Every row gives one point. The last column is the point's height on a tilted bowl or saddle (a function of degree 2), plus a little noise. Count its main directions that bend up, bend down and stay straight.

Points (11 x 3):
[[ 13  12  22]
 [ 36  -7  34]
 [ 18 -16  27]
 [-58  14  27]
 [ 11 -39  34]
 [-39 -40  35]
 [ 12  17  22]
 [  7 -35  31]
 [ -1  -9  19]
 [-54  24  24]
 [-18 -25  24]]
Directions: 2 up, 0 down, 0 straight

Points:
[[ 30  38  26  26]
 [-11 -41 -24  20]
 [-43 -14  18  39]
 [ 29  -9  22 -28]
 [ -3  20   3  10]
 [ 12 -35  22 -20]
 [ 36  -1 -14  -6]
 [-49  31  30  47]
 [ 38  26 -33  30]
 [ 14 -47   2 -14]
 [ 13  -2 -10  -3]
 [ 42  46 -22  49]
 [ -5 -19   4   1]
 [ 48  26 -15  22]
 [ 33   8 -34  15]
 [ 39  44 -30  48]
 [ 17 -28   2 -18]]
Directions: 2 up, 1 down, 0 straight

Points, 15 rows:
[[ 10 -14  -3   3]
 [-52  51 -35 -79]
 [ 10 -34  -7  -1]
 [ -5 -30  -3   2]
 [-18 -34 -20 -12]
 [ 34 -47   7 -12]
 [ -3 -45  24   0]
 [-32  18 -23 -27]
 [ 49  22   8 -33]
 [ 31   1  52 -23]
 [-55   0 -16 -38]
 [ 20  22   4 -12]
 [ 28   3  31 -10]
 [  2  10 -24 -11]
 [-22  31  24 -26]]
Directions: 0 up, 3 down, 0 straight

Points (24 x 5):
[[ 33  43  -7  -3  14]
 [ 10   1 -12 -23  16]
 [ -2 -18  48 -18  -5]
 [-25  31 -18  -9  -3]
 [ 32   1  16  -1  13]
 [ 23 -33 -33  36  62]
 [  3  55  14  21   3]
 [ 24  12 -31 -46  19]
 [ 10 -21  -5   5  25]
 [-10  37  -8  26  -2]
 [ 36  11 -15 -13  27]
 [  7  -8  -4  12  20]
 [  5 -16  -4 -54   7]
 [ 43  12  42  31 -33]
 [ 22 -58  26  22  23]
 [  8 -23  33  -1   3]
 [-28   0   8   8  13]
 [-10   4  22   7   9]
 [-60 -28  34  46  37]
 [-31  29 -16 -31  -6]
 [ 57  60 -16 -47  58]
 [-45   0 -18 -18  -9]
 [-18   1  40  36   0]
 [ 28 -41 -41   4  70]]
Directions: 2 up, 2 down, 0 straight

Points:
[[-44  -8   2 -48   4]
 [ 30 -53 -21  -3  15]
 [ 22 -10  -1  31  28]
 [ 14   5 -23 -12 -17]
 [-24 -42 -12  -1  15]
 [  1  47   3   4 -12]
 [  0  -4  21  27  29]
 [ 33  18 -35 -58 -36]
 [ 59  19 -17 -33 -30]
 [-38 -28   5 -13  18]
 [-25 -33 -10  29  22]
 [  7  -6  45   1  22]
 [ 29 -11 -74  26 -11]
 [ 22  11  40  22  25]
 [-18 -57   0 -16  30]
 [ 18 -21  10  19  30]
 [ -9 -15   0 -28  -4]
 [-54  22  -8 -37 -11]
 [  1  -1  -1  24  13]
 [ -1 -38  12  19  43]
 [-35  10  18 -33   0]
 [ 25 -49  17  44  81]
 [-22  13  54  11  28]
 [ 12 -35 -35 -22 -13]]
Directions: 2 up, 1 down, 1 straight

Points, 45 rows:
[[-40 -35 -24 -35   8 -11   0]
 [-65   2   5  18  42  -6  47]
 [ 18  67  33  23  12  20   5]
 [  8  10 -25 -29  11   8 -37]
 [-31  -4  16  10  54  76  15]
 [-77  -9 -16  41  22  49  83]
 [ -4 -18  54  18 -45   5  42]
 [-35 -16 -25 -11   4 -15   5]
 [-27  31  -8  15  10  -5   6]
 [ 22 -14  14  21  14 -13  21]
 [ 50 -16  15  10  -3  14  10]
 [ 40   6  -8  43  68  32  35]
 [ 13  17 -19  27  -3   5 -18]
 [ 32   0 -28  32  48 -27  18]
 [-29 -19 -49 -28  19 -36 -16]
 [-29  10 -15  -9   9  24  -5]
 [  1 -19   5  28 -37 -52  -3]
 [ 42  25  14  -3 -53 -32  25]
 [-44 -17  19 -32  24  -2  27]
 [ 77  54 -42   0 -33 -39 -48]
 [-13   8   4  13 -17  10   8]
 [ 32 -26   8 -58   2  23   1]
 [ -3 -13  15 -27 -11  12  17]
 [ 15   3  52  -2  17 -36  69]
 [-42  -6 -10  -5 -25 -16  23]
 [ 18 -12 -17 -45 -10 -15 -11]
 [ 17 -22  -3  12  33 -31  29]
 [  3 -14  21  23  32   3  34]
 [-28 -10  15   3  20  31  18]
 [  0 -37  -3 -66 -32  12  13]
 [ 18 -13  -6   4  77  15  34]
 [-29  10 -46 -20 -17  14  -9]
 [  6  56 -29  -5  13   9 -38]
 [ 20  11   1 -25  12 -19   2]
 [-14  21   0 -15 -54   1  39]
 [ -2  -4 -19   7  63  22   6]
 [ 50   8  -9 -10 -83  55   7]
 [  8 -14 -15 -23 -57 -12  11]
 [ -9  -6 -40  17   3  -4  -9]
 [ 15 -31  14  16 -12   5  12]
 [-27 -10 -39 -41   2  -3 -25]
 [ 29  -4 -49   0  12  -6 -41]
 [  6 -18 -10 -56  21 -31   2]
 [ 24  -4  -8  30  -3 -31  -7]
 [ 27 -10   3 -21   7   2   1]]
Directions: 2 up, 1 down, 3 straight
